Rows are points. Any point is a mix of the corners, with weights that add up to 1. It lies inside the corners' shape when no weight is negative. Say inside or outside, and name the corners with a negative weight.

Corners:
(1): [-0.48  0.11]
(2): [-0.50 -0.51]
(3): [ 0.78 -0.08]
Points:
[-0.62 -0.44] => outside (3)
[-0.19 -0.39] => inside
[-0.25 -0.41] => inside
[-0.09 -0.33] => inside
[ 0.69 -0.09] => inside
[-0.20  0.15] => outside (2)

Corners:
(1): [ 0.20 -0.02 -0.55 -0.24]
(2): [ 1.23 -0.80  0.60 -0.09]
(3): [ 0.15  0.33 -0.64  0.24]
(4): [-0.70 -0.12 -0.43  0.52]
(5): [-0.46  0.24 -0.02  0.19]
Points:
[ 0.81 -0.44  0.05 -0.01] => outside (5)
[ 0.04  0.20 -0.39  0.18] => inside
[ 0.29  0.32 -0.32  0.19] => outside (1, 4)
[-0.21  0.07 -0.48  0.32] => inside
[ 0.19 -0.08 -0.34  0.00] => inside

Corners:
(1): [ 0.49  0.17  0.06 -0.42 -0.40 -0.17  0.02 -0.11  0.13]
(2): [-0.57 -0.73 -0.32 -0.02 -0.56  1.21 -0.21 -0.27 -0.22]
(3): [-0.04  0.05 -0.15 -0.59  0.46 -0.32  0.29  0.55 -0.17]
(4): [-0.55  0.50  0.50  0.94  0.41  0.14  0.60 -0.44  0.71]
(5): [ 0.14  0.40 -0.29 -0.41 -0.45  0.74 -0.46  0.21 -0.30]
(6): [-0.38  0.10  0.03 -0.11 -0.18 -0.05 -0.20 -0.12  0.05]
(7): [-0.13 -0.97 -1.26  0.30 -0.79 -0.65  0.03  1.68 -0.63]
(8): [ 0.53 -0.25  0.23 -0.12 -0.30 -0.08 -0.45  0.36 -0.27]
(9): [ 0.31  0.02  0.58 -0.73  0.53  0.27 -0.25 -0.49  1.36]
(10): [ 0.48 -0.44 -0.20 -0.41  0.61 -0.05 -0.35 -0.17  0.00]
Points:
[-0.13 -0.23 -0.15 -0.14 -0.14  0.11 -0.14  0.24 -0.07] => outside (1)
[-0.09 -0.24 -0.26  0.06 -0.39 -0.21  0.11  0.55 -0.27] => outside (5, 9, 10)
[-0.16  0.14 -0.14  0.26 -0.54  0.28 -0.07  0.25 -0.15] => outside (3, 9, 10)
[ 0.24 -0.53 -0.64 -0.19 -0.45  0.07 -0.46  0.42 -0.55] => outside (3, 4, 9)
[ 0.16 -0.02  0.18 -0.49  0.24  0.07 -0.09 -0.07  0.57] => inside
[ 0.18 -0.16 -0.10 -0.36  0.21  0.00 -0.13  0.14 -0.03] => inside
[-0.30 -0.54 -0.41  0.07  0.08  0.08  0.08  0.25  0.05] => outside (1, 5, 8)
[-0.04  0.26  0.40 -0.13 -0.03  0.22 -0.09 -0.26  0.31] => outside (7, 10)

Corners:
(1): [ 0.83  0.67  0.40 -0.34 -0.08  0.36  1.01  0.09  0.45  0.66 -0.27 -0.01
  0.60 -0.06]
(2): [ 0.77 -0.11 -0.58  0.95 -0.37  0.81  0.17 -1.23  0.55  1.01  0.01  0.19
  0.22 -0.21]
(3): [-0.43 -0.49  0.54 -0.93 -0.17  0.16 -0.20  0.77  0.39 -0.10 -0.70 -0.67
 -0.79 -0.19]
(4): [-0.12 -0.26  0.09 -0.69  0.46 -0.22  0.16 -0.54  0.65 -0.51 -0.57 -0.07
 -0.90 -0.37]
(5): [-0.19 -0.14 -0.17  0.39 -0.21 -0.34 -0.67  0.12 -0.16 -0.63  0.20  0.23
  0.41 -0.26]
(6): [-0.14 -0.32 -0.01  0.34 -0.63  0.31 -0.08 -0.11 -0.36 -0.27  0.95  0.04
 -0.06  0.47]
(7): [-1.00 -0.09  0.13 -1.26  0.69 -0.30 -0.28 -0.04  0.34 -0.42 -0.06  0.57
 -0.50 -0.21]
(8): [-1.44 -0.58  0.93  0.15 -0.73 -0.08 -0.13  0.42 -0.79 -0.09  0.70 -0.18
 -0.21 -0.42]
(9): [ 0.46 -0.08 -0.19  0.41  0.09 -0.07  0.26  0.06 -0.01 -0.21  0.17 -0.27
 -0.45 -0.27]
(10): [ 0.12 -0.19  0.53  0.35 -0.29  0.05  0.43  0.13 -0.86 -0.03  0.60 -0.60
  0.08 -0.67]
(11): [-0.44 -0.03 -0.07 -0.22 -0.19  0.03 -0.08  0.08 -0.75  0.11 -0.50 -0.37
  0.01 -0.12]
(12): [ 0.66  0.23 -0.08 -1.36  0.44 -0.07  0.50  0.50  0.46 -0.48 -0.44  0.60
 -0.46 -0.23]
(13): [ 0.41  0.61 -0.61 -0.13 -0.20 -0.49 -0.41 -1.05  0.40  0.23  0.06  0.34
  0.12 -0.07]
(14): [ 0.09 -0.07  0.00 -0.41  0.21 -0.36  0.04 -0.38 -0.08  0.10  0.12  0.18
 -0.27  0.27]
(15): [-0.12 -0.46 -0.31 -0.32 -0.10 -0.07  0.43  0.41 -0.18 -0.23 -0.10 -0.21
  0.08  0.07]
Points:
[-0.04  0.04 -0.02 -0.43  0.17  0.07  0.17 -0.28  0.21  0.14 -0.16  0.05
 -0.15 -0.09] => outside (5, 8, 12)
[-0.14 -0.22  0.17  0.00 -0.15  0.07  0.11 -0.04 -0.15  0.05  0.13 -0.15
 -0.11 -0.07] => outside (12, 13)
[-0.40 -0.22  0.27 -0.09 -0.36  0.10 -0.04  0.03 -0.08  0.06  0.06 -0.21
 -0.01 -0.20] => outside (9, 12, 14)
[ 0.13  0.00  0.05 -0.05 -0.22  0.00  0.17 -0.08 -0.11  0.06  0.07 -0.07
  0.00 -0.15] => outside (7)

Corners:
(1): [-0.03 -0.18  0.15  0.20  0.25  0.39 -0.31  0.38 -0.09  0.53 -0.04 -0.52
 -0.60  0.32  0.39 -0.25 -0.39  0.12 -0.03 -0.14]
(2): [ 0.32  0.51  0.01 -0.26  0.36  0.14 -0.17 -0.19  0.59  0.92 -0.57 -0.50
  0.60  0.60 -0.41 -0.61 -0.65  0.14  0.26 -0.22]
(3): [-0.71  0.46  0.42  0.74 -0.08 -0.21 -0.29 -0.27  0.58  0.31 -0.42 -0.30
 -0.34  0.63 -0.35  0.45 -0.03 -0.05  0.34 -0.80]
(4): [ 0.33  0.05 -0.07  0.47 -0.25  0.49 -0.03  0.14 -0.89  0.32  0.15 -0.72
  0.23  0.05 -0.50  0.23 -0.08  0.10 -0.07 -0.32]
(5): [-0.23 -0.09 -0.38 -0.34  0.13 -0.25 -0.58  0.10 -0.46  0.35 -0.08 -0.37
  0.37  0.25 -0.31  0.13 -0.36  0.82  0.03  0.36]
(6): [-0.08  0.20 -0.18 -0.03  0.21  0.30  0.63 -0.45 -0.66 -0.03 -0.06  0.19
  0.22 -0.08 -0.01 -0.18 -0.56  0.08 -0.12  0.08]
(7): [ 0.14  0.10 -0.51 -0.08  0.11  0.58 -0.32  3.10 -1.13  0.01 -0.21  0.01
 -0.13 -0.51 -0.56 -0.86 -0.17  0.99 -0.21  0.31]
(8): [-0.23  0.17 -0.17  1.59  0.28  0.73  0.31  0.87 -0.61 -0.62  0.04  0.40
  0.04  0.15 -0.07 -0.31 -0.31 -0.10 -0.13  0.31]
(9): [ 0.35  0.33 -0.47 -0.06  0.50  0.27 -0.15  1.14  0.33  0.40 -0.27 -0.12
 -0.62 -0.58 -0.03 -0.06 -0.27 -0.21 -0.08  0.19]
(10): [-0.08 -0.03 -0.10 -0.11 -0.01  0.50 -0.63 -0.21 -0.84  0.44  0.25  0.02
 -0.16 -0.62 -0.18  0.18  0.75  0.08 -0.22  0.26]
(11): [ 0.00  0.56 -0.50 -0.09 -0.54  0.21 -0.03 -0.38 -0.29 -0.23 -0.09 -0.05
  0.44  0.13 -0.18 -0.25 -0.45  0.11 -0.39 -0.19]
(12): [ 0.70  0.83  0.11 -0.03  0.17  0.14  0.13  1.72  1.92 -0.25  0.18 -0.84
 -0.15 -0.79 -0.53 -0.51  0.20  0.17  0.05  0.52]
(13): [ 0.14  0.22  0.12 -0.10 -0.36 -0.32 -0.50 -0.10 -0.73  0.41 -0.31  0.63
  0.47 -0.40 -0.01 -0.87 -0.33  0.40  0.38  0.02]
(14): [ 0.33 -0.94 -0.25 -0.40  0.22 -0.12  0.06 -0.54  0.65 -0.09  0.46 -0.22
 -0.10  0.17 -0.56 -0.17 -0.35  0.39  0.13  0.28]
(15): [ 0.04  0.16  0.01  0.10 -0.74  0.10  0.12 -0.53  1.25  0.04  1.25  0.84
 -0.02  0.24 -0.02  0.34  0.21 -0.08  0.07  0.12]
(16): [ 0.14  0.70  0.72 -0.02  0.17  0.26 -0.56  0.80 -0.59  0.67 -0.34 -0.65
 -1.07  0.20 -0.27  0.11 -0.51 -0.16 -0.04  0.19]
(17): [-0.09  0.38 -0.05  0.01 -0.84  0.32  0.21 -0.48  0.52  0.26 -0.55 -0.51
  0.45  0.31 -0.37  0.00 -0.18 -0.40  0.53  0.04]
(18): [-0.46 -1.02  0.02  0.04 -0.52 -0.47 -0.51 -0.06 -0.97  0.56 -0.54  0.00
  0.64  0.47 -0.15  0.10  0.64 -0.28 -0.31 -0.85]
(19): [-0.36 -0.01 -0.25  0.41 -0.54  0.17 -0.19  0.08 -0.43  0.14  1.16 -0.17
  0.13 -0.24 -0.41 -0.17  0.87 -0.30 -0.18  0.15]
(20): [-0.36  0.18  0.45 -0.01  0.16  0.42 -0.62 -0.06 -0.40  0.54 -0.59  0.08
  0.52 -0.54 -0.25 -0.07 -0.67 -0.08 -0.03 -0.06]
(21): [ 0.06  0.17 -0.11 -0.41 -0.07  0.34 -0.26 -0.49 -0.77 -0.16  0.51 -0.60
  0.47  0.16 -0.39 -0.01 -0.05  0.17  0.74 -0.13]
Points:
[-0.13  0.22 -0.12  0.17 -0.10  0.24 -0.38  0.26 -0.68  0.27 -0.26 -0.17
  0.16  0.05 -0.20 -0.15 -0.22  0.09  0.04 -0.08] => outside (6, 12, 14, 15)
[ 0.10  0.31 -0.03  0.05 -0.10  0.11 -0.16  0.31  0.08  0.15 -0.06 -0.15
  0.11 -0.10 -0.23 -0.31 -0.18  0.14  0.04  0.03] => inside
[-0.18  0.24  0.17  0.38 -0.41  0.26 -0.01 -0.41 -0.37  0.08  0.19 -0.06
  0.19 -0.02 -0.16  0.04  0.11 -0.24  0.00 -0.17] => outside (2, 5, 7, 9, 14)
[-0.03  0.18 -0.06  0.22 -0.08  0.13 -0.13  0.32 -0.14  0.07  0.15 -0.03
  0.12  0.04 -0.31 -0.15 -0.13  0.13  0.05 -0.01] => outside (1, 10, 17)
[ 0.10  0.15  0.12 -0.01 -0.21  0.07 -0.07  0.53 -0.03  0.20  0.09  0.08
 -0.12 -0.58 -0.34 -0.18  0.17 -0.01 -0.03  0.16] => outside (1, 2, 5, 8, 11, 21)
[-0.08  0.11  0.04  0.09 -0.11  0.13 -0.19  0.08 -0.16  0.22  0.02 -0.16
  0.10  0.10 -0.26 -0.09 -0.14  0.14  0.03 -0.03] => outside (9)
[-0.02  0.15 -0.08 -0.07 -0.18  0.17 -0.31  0.28 -0.10  0.33  0.01 -0.38
  0.02  0.06 -0.34 -0.02 -0.03  0.08  0.00 -0.01] => outside (6, 8, 13)
